Every row gives one point. The last column is the point's height on a tilted bowl or saddle (a function of degree 2), plus a little noise. Along how many of its main directions does it bend up, bend down or stay straight?
In the rows, 128 means zero.

Points (16 x 4):
[[114 120 134 129]
 [141 214 140 198]
 [193 144 163 168]
 [137 138 112 124]
 [194 103 125 145]
 [145  52  75 173]
 [168 112 154 144]
 [135 118 134 126]
 [140  93 136 135]
 [121 118 149 133]
 [ 73 132 117 157]
 [112 185 136 165]
 [130 104 160 142]
 [119 170 131 147]
 [139  76 135 146]
 [ 58 182 175 207]]
Directions: 3 up, 0 down, 0 straight

Points, 40 rows:
[[ 41 136 100 122 146 114 177]
 [152 151 175 173  56  94  38]
 [121 127 137 174 108 168  91]
 [150  77  71 142 133 110  91]
 [116 125 104 109  92  98 111]
 [160  63 133 120 130 225 141]
 [142 132 202 104 152 138 137]
 [ 95 149 102 136  85 104 138]
 [122 164 125 165  88 164 120]
 [159 108  91 128  98 185 150]
 [146 169 149 102  66  97  74]
 [133 106 134 137  70 107  90]
 [139  81  86 142 128 134  90]
 [128  78  61 103 169 109  61]
 [135  97  37  97  92 195 145]
 [144 130 148 126  76  85  89]
 [ 65  66 125 111 147 155 103]
 [ 72 101 126  77 107 135 154]
 [ 94 142 111 149 125 116 137]
 [142 130 162 108 131 144 125]
 [136 175 164  85 131  92 103]
 [136 132 124  57  84 182 180]
 [150 198 170 185 140  99  88]
 [140 143 131 215  81 104  97]
 [162 154  87 109  92 136 136]
 [100  76  86 114  98 172 103]
 [123  88  83 121 140 132  88]
 [127 171 133  82  90 157 130]
 [ 78  70 100 131 199 146  46]
 [179 113 162 135 138  54 161]
 [114 133 121 192 122 162  93]
 [131 116 103 104 139  90 119]
 [105 131 119 141 101 147 124]
 [195 134 142 134 122 162 140]
 [164 145 129  92 131 137 124]
 [173 148  60 131 143 148 142]
 [136 181 155 189 138  79 134]
 [138 164 106 105 130 148 116]
 [ 97 101 196 161 157 141 104]
 [122 116  92 165  86 104 113]]
Directions: 3 up, 3 down, 0 straight

Points, 72 rows:
[[111 177  40 111  98 153  54 133 100]
 [122 177 132 159 148 140 113 157 156]
 [151 146 115 154 142 169 112 136 144]
 [ 92 104  64 122 138 150  96 133 102]
 [130 120  71  95 179 182 102 171 112]
 [128 188 119 184 132 154  80  87 109]
 [ 81 144 104 138 102 145 123  90 127]
 [173 112 118 136 152 142  73 147  88]
 [120 180  92 195 104 129  91 119 129]
 [117 190 115 175 176 156 185 136 189]
 [132  95 143 131  95  84 112 140 104]
 [154 146  99 127  91 187 179 117 115]
 [163 136 162 132 175 100 160 145 115]
 [113  84  86 112 114 109 198 144  76]
 [ 91  86 155 115  89 144 126  99 121]
 [152 126 138 110  92  93 179 145  97]
 [ 83  98 127  89 144  82 219 102  51]
 [107 114  95 128 107  68 155 129 101]
 [127 146 124 109 106  71 127  50 113]
 [ 61 128 177 117  98 138 149 162 111]
 [132 158  57  57  96 163 170 189  48]
 [163  90 136 147 103 112 143 165 100]
 [ 80 163 173 174 168 110 118 104  91]
 [148 191 161 133 166 173  81 173 144]
 [100 105 123 110 157 200 101 137 120]
 [169 144  95 126 157 101 137 100  93]
 [109 127 108 145 120 114 147 176 131]
 [132 225 110 147 150  64 144  98  63]
 [131  93 130 112 123 104 164 124 103]
 [146 126 128 142 117  59 109 193  67]
 [162 123 175  72 160 112 145 163  87]
 [152 137 113  64  51 164  95 121 131]
 [122 165  50 181  71 185 199 184 100]
 [177  67 108 123 101 183 122 196  52]
 [120 203 136  85 128  22  97 140  32]
 [ 84 156 154 146 106 106 147 165 129]
 [120 109  97 125  84 131 117 132 130]
 [131  92 106  99 122 157  97 136 110]
 [122 139 126 141 165 151 151 154 168]
 [131 146 111 156  84 148 160  75 125]
 [121  97 124  82 140 133 117 131 114]
 [133 116 120 162  82 151 163 183 137]
 [ 71 126 152 113 125 118 135 129 117]
 [180 151 178 172 158 102 119 123  78]
 [148 115 135 153 156 152 135 142 143]
 [ 89 187 168 137 100 123  89 134 109]
 [122 164 141 155  98 202  43 116 100]
 [142 175  53 166 149 192 131 162 144]
 [170 124 164 185 107  85 154 117  91]
 [123 150 154 126 136 103  79 114 101]
 [ 75 125 114 108 103  79 183 108  91]
 [141 181 175 159 121 124 141 132 128]
 [ 80  98 128 136 146 102 155  60  77]
 [146 118 123 109 127 164  98 150 118]
 [146 110  96 121 106 111 173 141 104]
 [157 171  88  82 164  90 143 140  90]
 [ 41  92 148 132 184 179  66 144  79]
 [ 84 137 118 136 112 120 119 105 129]
 [131  69 209  94 145 177 189 183 114]
 [ 51 127 128 196 184 144 119 124 115]
 [ 69  82  88 125 138 149 115 121  98]
 [128  95  88 115 105 147 164  89 108]
 [118 113 172 131 142 164 123 122 125]
 [114 134 155  91 148 107  89 112 104]
 [155 144 167 101  80  79  97 124  93]
 [ 90 168  68  57 142 117 105 185  79]
 [ 88 184 154 140 105 132 118  81 106]
 [ 84 128  99  97 183  65 132 142  84]
 [160 126  61 162 155 128 138  79  89]
 [114 198 122  82 129 101 142 136 104]
 [112 125 159 163  66 171  65 123 120]
 [105 183 118 140 118 122  81 161 120]]
Directions: 1 up, 6 down, 1 straight

Points, 60 rows:
[[143  90 187 109 171 169  67  73 109]
 [101 157  96 101 135 168 134 162 138]
 [140 125  91  80 134 133 149  78 112]
 [109 112  54 146 145 120 122 159 118]
 [141  99 110  77 161  76 123 104  96]
 [150 174  85  93  90 178  90 159 183]
 [148 144 124 126 145 147 134 104  96]
 [119  81  38 210 206  77 104  80 140]
 [ 74 131  86 125  77 170  54 159 208]
 [139 141 139 122 113 111 183 189 144]
 [ 96 136 122 106 169 128  58 104  94]
 [103 118 163 132 133 195 119 175 164]
 [125 137  98 133 110 167 156 163 131]
 [161  99 136 100 130 125 140 119 125]
 [ 54 100 114 160 168 112 103  81 138]
 [101  99 120 139  86 112  92 130 107]
 [121 176 121 203  97 148  99  62  39]
 [162 171  85 174 129 160 100 113  71]
 [123 144 141 170  73  85 125  99 111]
 [138 199 186 132 132 179 134 174 154]
 [114 133 138  39 169 108  77  56 133]
 [190 159 159 154 120 103 133 131 147]
 [129  98  63 116 179 105 185  95 132]
 [ 43 117  90 130 122 142 144 121 147]
 [104 121  92 134 116 179 178  91  56]
 [130 119 132  91 104 148 209 139 146]
 [166 159 142 122 157 159 172 144 140]
 [119 132 146  79 145 146  82 168  99]
 [107 125 163 137 126 121 167 170 119]
 [133 125  72 128 160  77 119  93  80]
 [174  73 130 110 112  87 128 131 120]
 [149  58 104 110 146 119 114 168 147]
 [130 128 131 171  93 189 191 108 101]
 [154  93  84 105 179 123 124 154 135]
 [138 138 114 147  87  44 161 112 127]
 [ 92 106 111 150 120 158  93 125 120]
 [112 163  99 173 156 173 141 149 103]
 [ 57 147 172 144 116 107 169 113 133]
 [140  83 185 136 104 148  92 171 137]
 [111  85 181 103  83 124 124 134  98]
 [147 147 119 130 153 165 157 125 110]
 [135 118 111 182 104 157  74 154 157]
 [ 98 100 108 170 194 138 148 177 169]
 [ 99 100 115  81 115  91 107 107 101]
 [150 180 113 201 134  87 107 146 115]
 [153 122 125 112 117 152 154  49  99]
 [110  98 125 114 124 136 145  79 101]
 [101 126  86 144  87  71 152  39  74]
 [113 172 176 130  76 127 133 133 136]
 [125 115 115 152 111 107  59 113  79]
 [100 171 187 131 148 118  61 170  25]
 [145  80 112  98  94 100 134  88 107]
 [138 168 108 148 128  94  76 180  91]
 [127 167 106 106 173 114 153 140  92]
 [159 107  57 100 138 139 115 148 128]
 [ 45 122  98 106  99 138 145 140 164]
 [135 183 136 157  90 127  39  96  89]
 [ 91 168 119  79 145  55 131 102 106]
 [115 156  88  58 168 105 171 158 125]
 [154 178 106 142 185 106 147 140  86]]
Directions: 4 up, 1 down, 3 straight

Points:
[[136 142 172 135 169 132 147 133 115]
 [142 141 124 159  95 120 138 126 111]
 [ 92 144 149  54  95 170 138 117 119]
 [208 109  68  83 138 103 116  76  57]
 [149 144 170  70 176  98 140 130  98]
 [126  82 150 124 107 130 158 116 106]
 [106 176 179 119 166 136 146 106 117]
 [100  99 106 107 166 101 168  87  99]
 [143 158 124  51 142  89 184 108  97]
 [104 113 171 172  97 106  79 122 117]
 [216 118  74  92 190 160 124 130  45]
 [ 79 139 147 129 106 139  93  97 122]
 [112  82 107 136 154 106 189 179  75]
 [102 113 145 126 183 127 132 120 120]
 [153 169 120 116  73 119 131 146 112]
 [122 144 147 128  92 180 131 132 115]
 [127 147 122 153 111 181 146 114 107]
 [160 162 108 116 201 171 113 151  78]
 [127 142  49 102 119 101  80 172  70]
 [131  78  85 186 139 213 142  84  84]
 [ 79 104 166 172 188 111 170  61 117]
 [132 186  96 202 128  83  84 176  71]
 [127 113 162 131 129 118  99 144 119]
 [136 140 118 157 119 123  71 144 113]
 [173 136 122 163 109 158 120 144 100]
 [100 157  84  93 117 144 121 144 109]
 [144 147 139  82 116 126 103 114 116]
 [173  60 122 140 166 131 147  82 107]
 [143 133 159 126  76 130 171 127 109]
 [ 92  88 136 126 135  93 167 138 101]
 [ 86 125 134 157 188 171 184 127  91]
 [143 151  90 118 123 124 122 147 108]
 [126 113  97 151 150 162 154 144 101]
 [187  83 112 177 114  76 121 154  79]
 [129 106 173 126 132 120  57 102 123]
 [ 71 123 130 182 105 139 129 111 112]
 [187 160 158 155 111 124 129 108  99]
 [120 125 159 120 108  72 114  66 113]
 [ 87 150 134 117 138 108 131 156 119]
 [155  73 135 127 173 174 140 175  80]
 [126 109 137  76 181  65 125 132  86]
 [143 119 103 135 131 192 125 157  96]
 [160 185 143 136 155 174 135 142  99]
 [ 50 125  98 146 137 124  31  92 107]
 [149 127  86 147  82  92  83 135  92]
 [123  84  99  61 130 140  65 126  81]
 [ 97 111 154 104 145  47 114 140  91]
 [141 186 133  76 118  87 131  55  94]
 [ 71 111 167 153 115 148  93 136 112]
 [140 192 116 146 161 133 178 180  93]
 [142 145  86 103 139 114  65 108 101]
 [156 133 130 124 112 178 130 212  99]
 [122 114 102  81 110 107 120  91 104]
 [122  84 169 131 132 106 154 149 104]
 [133 181 127 179 158 117 146 123 105]
 [110  95 101 160 149 148  87  42 151]
 [143 166 160 167  70 131 116  96 101]
 [140  92 170  98 159  95 105 110 111]
 [121 176 125 149  78  74 122 191  97]
 [118  46 249 132  84  93 122  89  51]
 [185 156 186 114 191 138  84 169  64]
 [169 130 135  80 143  68 105  90  93]
 [ 78 116 168 138 106 115 154 137 113]
 [ 75 143  79 146 120 156 107 134 100]
 [145 131 120 136 101 151 122  96 115]
 [ 78 182  52 148 103 121 125 148  79]
 [174 233 139 112  93  91  99 133  82]
 [148  84 173  41 128 111 170  78  73]
 [151 157 144  72 110 153 129 185 124]
 [183 131 102 189  93  95  79 153  81]
 [149 105  84  90 108 124 112 114  96]
 [ 95 184 149  88 180  97 139 124 106]]
Directions: 1 up, 7 down, 0 straight

Points, 78 rows:
[[ 94 107 133 129 123 127 126 138 105]
 [166 153 134 109 229 135 175 159  78]
 [ 91  27 146  86  85 172  99 159  61]
 [ 85 166 176 143 112  71  93 104  99]
 [144 115  99 111 116 113 190 139  91]
 [ 90 149 117 127 149 142 115 175  95]
 [177 143 131 157 179 158 115 166 112]
 [159 127 150 110 135 133 125 117 129]
 [118 133 141 134 104 132 111  88 114]
 [165 125 170  88 112 108  99 144 126]
 [133  85 148 111  50 116 108 148 100]
 [ 92 148  80  91 136 125 153 164  77]
 [130 106 109 117 127  99 172 145  97]
 [161  99  90 115 155 121 154 104  93]
 [119 155 144 111 104  87 169 140 108]
 [147 110 179 109 159 123  60 112 105]
 [173 162 170 103 130 109  89 173 121]
 [153 115 128 100 108 146  79 134 120]
 [ 91 120 119 148 157 121 142 160  91]
 [159 162 195  93 138 145  95  71 106]
 [124 159 152  63 166 112 102 172 108]
 [128 100 106 100  71 133 117 185 100]
 [174 114 127 121 141 132 136 152 126]
 [122 112 139  67 128 144 109 127 113]
 [ 87 120 133 101 127 128 158 200  92]
 [168 180 157 101 135 157 209  89 105]
 [110 121  96 100 107 104 157  91  89]
 [167  92  85 140 141 111  96 150  99]
 [163 171 172 111 109 144 126 152 132]
 [100 130 135 109 152  88 156 153 101]
 [183 178  94 135 108 173 152  71 131]
 [ 95 102 116 129 167 103 118 114  92]
 [134 143  87 162 158 107 152  89  94]
 [173 115 112 148 151 110 121 123 117]
 [112 101 118 128 107 123 126 112 102]
 [145 150  85 143  77 147 111  92 112]
 [117 125 104 172 102 154 124 128 101]
 [134 119 104 111 202  87 122  52  87]
 [ 95 131 149  81 174 191 139 137  72]
 [131 185 125  74 162  83  69 147 116]
 [142 114 209 151 102 111 101 103  94]
 [126 123 106 101 109 124  98  89 114]
 [109 124 112 129 106 107  82 129 111]
 [ 89 166  94 102 172 108  93 156  90]
 [120 166 124 100  92 171 132 125 112]
 [188  80  98 116 195 164  66 149  70]
 [ 93 148 118 138 114 137 121 136 109]
 [104 195  99 102 165 116 171  69  97]
 [117  62 138 159 139 134 144 202  97]
 [109 133  87 180 168 117 145 117  73]
 [114 136 139 141 136 227 139  91  67]
 [140  78 146 136 151  86  91  75  86]
 [159 101   7 107 129 112 105 135  43]
 [151 161 146 139  92 156 143  81 128]
 [ 89  84 159 152 109 137 137 165  97]
 [145 138 157 180 131 189 138 140 118]
 [ 86  96 100 173  82  93 134 155  70]
 [113 131 174 123 113  96 128 126 116]
 [158 147 148 152 161 100 119 101 124]
 [141 126 120 100 129 153 124 122 121]
 [109 109 120  88 119  94 156 147 102]
 [135 142 105 129 147 137  78 141 114]
 [ 90 148 144 151 102 159 182 120  95]
 [ 41 133 180 151 179 149 192 127  25]
 [121 116 136 143 110 158  96 128 108]
 [148 140 151  98 132  99 148 144 125]
 [ 68 188  36 120 153  96 125 148  37]
 [120 159 119  68  93 166 106 114 102]
 [138  80 145 140 137 115 181 179 100]
 [ 89 111  93 109 132 112 121 138  94]
 [150 111 160 118 117 116 130 123 123]
 [175  77 167  99 158  85 108 116 104]
 [193 178 124 106  98 109 161 148 125]
 [115 167 142 158  77 103 120 108 119]
 [140 135 112 110 193 124 114 147 108]
 [156 137 124 156 157  93 146 134 114]
 [140 168 117  86  89 138 113 153 118]
 [149 125 151 158 105 107 176  74  94]]
Directions: 0 up, 6 down, 2 straight

Points:
[[119 137 115  90 198 133 123 151 142]
 [ 85  75  83 130 107 127 157 157 116]
 [114 155 173 129 110  96 140 141 124]
 [144 149 124 130 163 166 126  78 106]
 [104 119 110 134  67 143 123  73 129]
 [144 144 172 105 127 153 108 135 139]
 [101  81 122 142 117  69 162 127  79]
 [ 76 176 151 178 140 146 175 159 170]
 [121 169 107 114 102  96 141 148  99]
 [141 153 100 150 193  99 101  98  98]
 [127 165 115 137 204 120 167 152 126]
 [111 162 122 115  79 150 133 104 104]
 [ 60 172 106 102 121 127 143 164 101]
 [110 102 131 134  73 104 147 147 113]
 [103 110 176  71 186 154 170 156 141]
 [133 162 121 170 178 105 109 130 135]
 [158 103 175 173 127 108 150 127 157]
 [148 117 142 152 115  83 120  87 125]
 [167  50 165 104 151 100 173 153 145]
 [182 102 132 140 188 109 141  96 110]
 [187 111  78  64 110 175  84 143 190]
 [ 75  84  83  93 150 128 144 143 110]
 [142 124 130 124 120 109 115 125 120]
 [144  65 133 194 137 129 145 178 201]
 [121  68 141 120 143 212  99 136 207]
 [ 99  38 147  55  86 157 117 162 179]
 [ 82 126 139 130 184 199 113 112 172]
 [212 103 178 162 202 168 157 133 198]
 [102 197 164 208 148 123  99  70 175]
 [141  78 180 144 110 110 104 154 158]
 [126 150 129  91 118  43  86 157 130]
 [ 72 155  81  95 132  93 126 109  90]
 [ 95 107 118 148 143 159  90 171 173]
 [ 96 185 125  81  99  91 123 153  97]
 [ 96 117 131 105 128 113 120 156 112]
 [ 85 115 146 114 138  82 129  88 107]
 [147 124 162 139 133 132 129 112 131]
 [102 116  79 125  95 179 184 189 159]
 [ 94 109 192 127 148 210  50  94 155]
 [145 155 127 129 107 117 115  67 114]
 [113 160 155 131 138 100 207 111  96]
 [134 116 197 110 106  79 135  97 138]
 [173 109 151 136 142  85 107 169 169]
 [ 82  75 114 117 187 137 138 120 132]
 [207  70 216 176 122  33  96 138 242]
 [ 90 143 145 151 154 178 130 125 148]
 [138  95 116 123 134 181 128  47 135]
 [ 99 165 182 167 116 116  95  70 144]
 [ 80 125 144 112 139 165 137 119 127]
 [126 102 108 126 165 147 113 121 129]
 [ 87 125  99 131 161 139 178 177 124]
 [103 188 127  56 150 153 137 110 117]
 [187 138 178 109  78 176 155 170 191]
 [126 118 157  67 166 103  76 125 167]
 [153 126 119 151 157  56 108 132 116]
 [ 99 174  44 148 114 111  95 127 102]
 [144 161  99  74 175 120 132 154 122]
 [100 110 135 136 174 121 142  93 110]
 [134 153  89 136 109  53 133 131  96]
 [168 138 126  72 153 176 123 124 151]
 [ 49 128 116 165 183 129 148  61 153]
 [102 142 163 153 166 140  77  86 137]
 [ 83 126 149 139 110  84 121 118 112]
 [120 120 177 115 198  71  76 193 203]
 [103 134 120 109 126 149 136 157 121]
 [110  96 166 127  98 140 138 108 123]
 [130 112 112  90  73 130 153 133 113]
 [119 141  87 143 182 107 248 124  48]
 [106 118 143 140  63 145 176 144 124]
 [142 140 115 105 128 158 146 125 117]
 [129  82 198 149  46 134 134  92 156]
 [136 137  94  39  92 101 132 155 109]
 [131  70  73 126 119 111  97 125 122]]
Directions: 4 up, 2 down, 2 straight
